Each wall is flat, endless, passes through zero and stands at right angles to its row. A trip goes straight from one point to another. List the walls that it crosses, first one first.

Walls:
(1): [-23.6 -17.1   8.3]
(2): [-32.3  -1.6  17.5]
(3): [-24.2 -28.7  25.5]
(4): [-14.0 -26.1  -6.5]
(5): [ 13.0  -6.5 -10.8]
(6): [-30.0 -32.3  18.0]
(7): [ -9.7 -37.3 -15.6]
(8): [-11.0  -0.5   0.4]
(9): [ 27.7 -31.0  22.0]
Trips:
[  0.5  -2.7 -13.2] to [-35.4  -3.1   8.2] -> 8, 1, 6, 2, 3, 5
[-28.0   6.1 -14.8] to [-15.3 -12.4   9.8] -> 9
[-21.7 -26.2  34.4] to [-0.7  5.1 15.4] -> 7, 4

Walls:
(1): [-15.6   4.2 -23.5  11.5  27.7  13.9   6.5   9.6  -1.7  -9.0  19.5]
(2): [-26.6  -7.8  -2.1  34.1   0.4  -1.1   4.0  13.6  11.3  21.2  -5.3]
(3): [ 22.3  27.8   6.3  55.4  22.3   3.4 -15.3  33.6  15.1  57.8  30.6]
(4): [-20.2 -26.9  15.8 -23.9  -1.3 -18.8  13.6  37.3  -1.6 -14.9  13.7]
(5): [-20.0 -23.2 -20.6  18.5  10.8  -5.4  11.9  21.3 -12.1  39.9   4.1]
(6): [-13.6  -3.6 -20.5 -12.3  -8.3   5.1  -3.3  13.4 -23.2  -4.3 -13.5]
(7): [-31.5 -18.1  18.0 -21.7   6.0  29.0   4.8 -12.2  -7.6  34.0  22.3]
(8): [ 12.6  29.4 -24.8   0.5  13.6 -14.9  -2.9  -6.2  -5.8   1.8   2.1]
(9): [-16.7 -15.7  -0.3 -22.0   0.7  36.2   2.5  23.2  20.4 -12.7 -10.0]
(10): [-17.7 -20.7  25.1  -8.1   1.8  13.1  15.7 -20.5 -18.9 -21.6 -12.3]
(11): [ 61.6  -9.7  13.1  14.3  -9.2  -4.5  11.6   3.5 -32.2  -9.9 -17.4]
(12): [ -4.2 -13.5   8.9 -29.5 -26.4  -3.6  21.7   0.6   9.7 -15.5  34.1]
Trips:
[-10.2  -9.9 -13.3 -14.8 -30.3  -0.3 -31.0 -26.3   1.5   1.2  13.9] to [ 35.6 -27.4  17.6   9.9  13.2  13.3  15.0  -1.3  -2.2 -37.0  31.3] -> 10, 6, 11, 4, 9, 1, 7
[  4.5 -29.0  17.8  10.3  -3.9  30.7  28.6   3.4   6.2  -8.8  18.2] to [-16.8  -9.0 -35.5 -51.4  22.6  13.8   8.0  -9.5 -37.2  -5.0  22.4] -> 2, 6, 11, 8
